Rows are points. To make a cloud, some directions were put in groups of two or more. Within a group, all points are equally far from the middle, so they leave a hole (a ring in 2 directions, a hollow ball in 3). The other directions are filled evenly. Then the cloud was stretched, turned, moved and blurred a little. Count the holes, and give their numbers of directions, smallest first.
In the rows, zero is written as 128.

Cloud (20 x 3):
[[175 135 148]
 [118 178 132]
 [117 119 158]
 [137 115 148]
 [142 157 164]
 [186 123 138]
 [144 105 120]
 [178 164 127]
 [141 110  92]
 [ 91 117 127]
 [158 169 135]
 [128 177 148]
 [160 170 125]
 [130 137 170]
 [105 173 119]
 [106 114 146]
 [150 126 155]
 [160 170 114]
 [105 139  98]
 [125 128  88]]
Holes: 1 (2)

Cloud (32 x 4):
[[117 105 176 139]
 [ 92  99 157 100]
 [ 97 147 178 121]
 [128 145 114 164]
 [118 111 105 107]
 [131 178 170 115]
 [146 133  94  94]
 [113 126 136 188]
 [119  85 106 122]
 [131 157 102 130]
 [137 132 147  67]
 [ 94 140 133 106]
 [105 167 156 143]
 [137 130 172 106]
 [129  71 131 144]
 [138  94 131  96]
 [109 141 115 163]
 [160 113 145 102]
 [123 110 137  81]
 [128 116 106  95]
 [116 148 107 140]
 [140 146 163  72]
 [154  97 116 105]
 [117 128 141  76]
 [110 148 138  83]
 [122 176 123  99]
 [ 94 149 172 154]
 [ 85 136 170 114]
 [146 125 151 155]
 [154 147 101 147]
 [121 116 164 170]
 [ 84 127 120 150]]
Holes: 1 (3)

Cloud:
[[154 132 173 123]
 [121 182 111  83]
 [178 133 114 121]
 [146 155 124 114]
 [128 126 123 118]
 [145 149 133  89]
 [132 110 146  98]
 [135 154 139 109]
 [102 105 140 154]
 [132 105 168 140]
 [170 159 159 127]
 [117 127  86 151]
 [100 120  71 141]
 [176 136 132 124]
 [130 137  72 130]
 [175 156 104 127]
 [149 178 133  91]
 [114 130  61 129]
 [105 104 102 128]
 [163 124 133 116]
 [106 153 118 115]
 [126 144 102  87]
 [ 80 135  74 151]
 [ 84 139 115 137]
 [ 90 133  84 148]
 [185 145 119 125]]
Holes: 0

Cloud:
[[ 75 131  88 148 116 151]
 [ 74 136 166 145 133 120]
 [128 135 181 145 104 126]
 [142 166 146 110  89 118]
 [ 95 127 135 117 108 194]
 [ 77 102 125 154 129 118]
 [ 67  95 136 108 136 139]
 [ 88 108 125 162 118 124]
 [138 174 124 120 121 116]
 [102 116  91 135 173 169]
 [126 125 164 157  81 166]
 [149 111 152 125 114 123]
 [168 105 125  96 141 187]
 [130 154 100 127 117 155]
 [130  80 147 116 131 167]
 [141 143 126 130 113 183]
 [ 97 162 176 137 137 133]
 [ 78 129 168 157 121 146]
 [154 107 171 154 158 177]
 [138 125 149 108  83 137]
 [ 73 126 104 166 147 144]
 [155 110 123 108 105 164]
 [156  85 125 123 133 188]
 [120 159 101 175 157  85]
 [172 156 142 142 124  96]
 [119 123 113 108 133 176]
 [105 158 166 168  92 128]
 [125 154  79 163 141 132]
 [113 142  72 119 141 128]
 [102 158  97 115 113 140]
 [152 108 125 101 124 152]
 [112 133 185 155  85 150]
 [142 164 116 166 138 131]
 [151 119 161 132 150 121]
 [ 80 174 110 142 140 138]
 [119 157  84 124 133 135]
 [ 81 124 118  93 137 143]
 [157 125 143 171 143 140]
 [110 103  83 129 132 151]
 [101 142 129 117 100 101]
 [153 109 103 122 130 102]
 [115  95 138 136 134 123]
 [121 116 111 148 153 174]
 [122 104 113 112 159 111]
 [120  90 126 121 132 187]
 [149 128 134 171 121  99]
 [125 143 115 176 145  88]
 [109 156  76 134 149 133]
 [144 149 145 115  97 110]
 [120 105 144  92 124 192]
 [ 90 149 119 120 192 119]]
Holes: 1 (3)
